Every row gives one point. Each copy is the shape, with its points in the same order, turned, moved and blurred by noise. Is it also mirrored, or only turned?

Shape:
[[-8,20,57],
[-12,-15,-61],
[58,-39,-48],
[-27,5,61],
[-36,-54,11],
[36,-19,-4],
[16,50,-45]]
Copy 1:
[[-34,22,42],
[36,-17,-54],
[11,45,-86],
[-47,0,40],
[-44,-37,-28],
[-8,41,-35],
[65,28,-8]]
Copy 1 is: mirrored
Copy 2:
[[-30,30,5],
[59,-47,-30],
[89,-42,39],
[-43,20,3],
[-22,-58,3],
[42,-12,28],
[74,25,-37]]
Copy 2 is: only turned
Copy 3:
[[-5,54,-12],
[-8,-57,-38],
[56,-50,5],
[-32,58,2],
[-47,-6,26],
[40,-15,1],
[21,-14,-84]]
Copy 3 is: only turned
Copy 4:
[[-10,13,78],
[3,28,-44],
[36,-38,-46],
[-45,9,66],
[-64,2,-6],
[5,-23,2],
[54,47,7]]
Copy 4 is: only turned

Shape:
[[-53,9,21,-26,15,-42],
[48,-62,45,3,-16,31],
[-36,64,-9,-45,-61,41],
[24,24,30,-51,43,-29],
[8,-31,-11,18,61,14],
[-26,-59,-38,38,25,-21],
[51,62,-2,-69,56,-33],
[-64,54,-30,44,-19,-21],
[-14,-33,-52,-1,0,-11],
[14,-13,-30,-69,-17,-47]]
Copy 1:
[[31,-1,7,-43,-19,-53],
[-36,-76,42,15,18,-9],
[42,57,-22,44,38,-39],
[55,-41,-5,-15,-31,-12],
[-54,-24,4,-34,-25,31],
[-81,-6,16,-37,-47,-18],
[61,-24,-37,10,-66,21],
[-1,91,39,-4,-31,-21],
[-54,11,-15,-1,-44,-38],
[13,-22,-38,29,-52,-68]]
Copy 1 is: mirrored
Copy 2:
[[-17,-28,36,-15,-21,-79],
[3,17,47,71,-20,48],
[81,-56,-11,-23,-68,-22],
[9,26,80,-28,9,-22],
[-40,-1,6,-10,28,25],
[-56,0,-32,39,29,-27],
[60,33,81,-66,30,-25],
[15,-83,-32,-12,28,-71],
[-4,19,-42,11,-1,-34],
[40,60,15,4,-24,-68]]
Copy 2 is: mirrored
Copy 3:
[[24,-54,12,-13,44,1],
[-52,-27,65,23,-67,-7],
[58,2,26,-91,-29,12],
[-54,-53,7,-43,27,4],
[-38,-47,-32,37,-30,27],
[16,-46,-32,70,-28,-21],
[-75,-40,-36,-85,26,2],
[72,24,-32,-3,15,8],
[17,-46,-32,17,-37,-33],
[-10,-63,-8,-44,-7,-72]]
Copy 3 is: mirrored
Copy 4:
[[-29,-36,4,-20,17,-29],
[25,-9,99,32,-42,35],
[-27,39,-24,3,-83,-56],
[-36,-18,-4,-9,1,56],
[12,-22,27,73,29,21],
[56,-29,33,49,54,-27],
[-32,10,-51,-10,0,84],
[-18,44,-8,15,36,-84],
[58,-10,2,29,11,-21],
[47,-16,-20,-37,-20,18]]
Copy 4 is: only turned
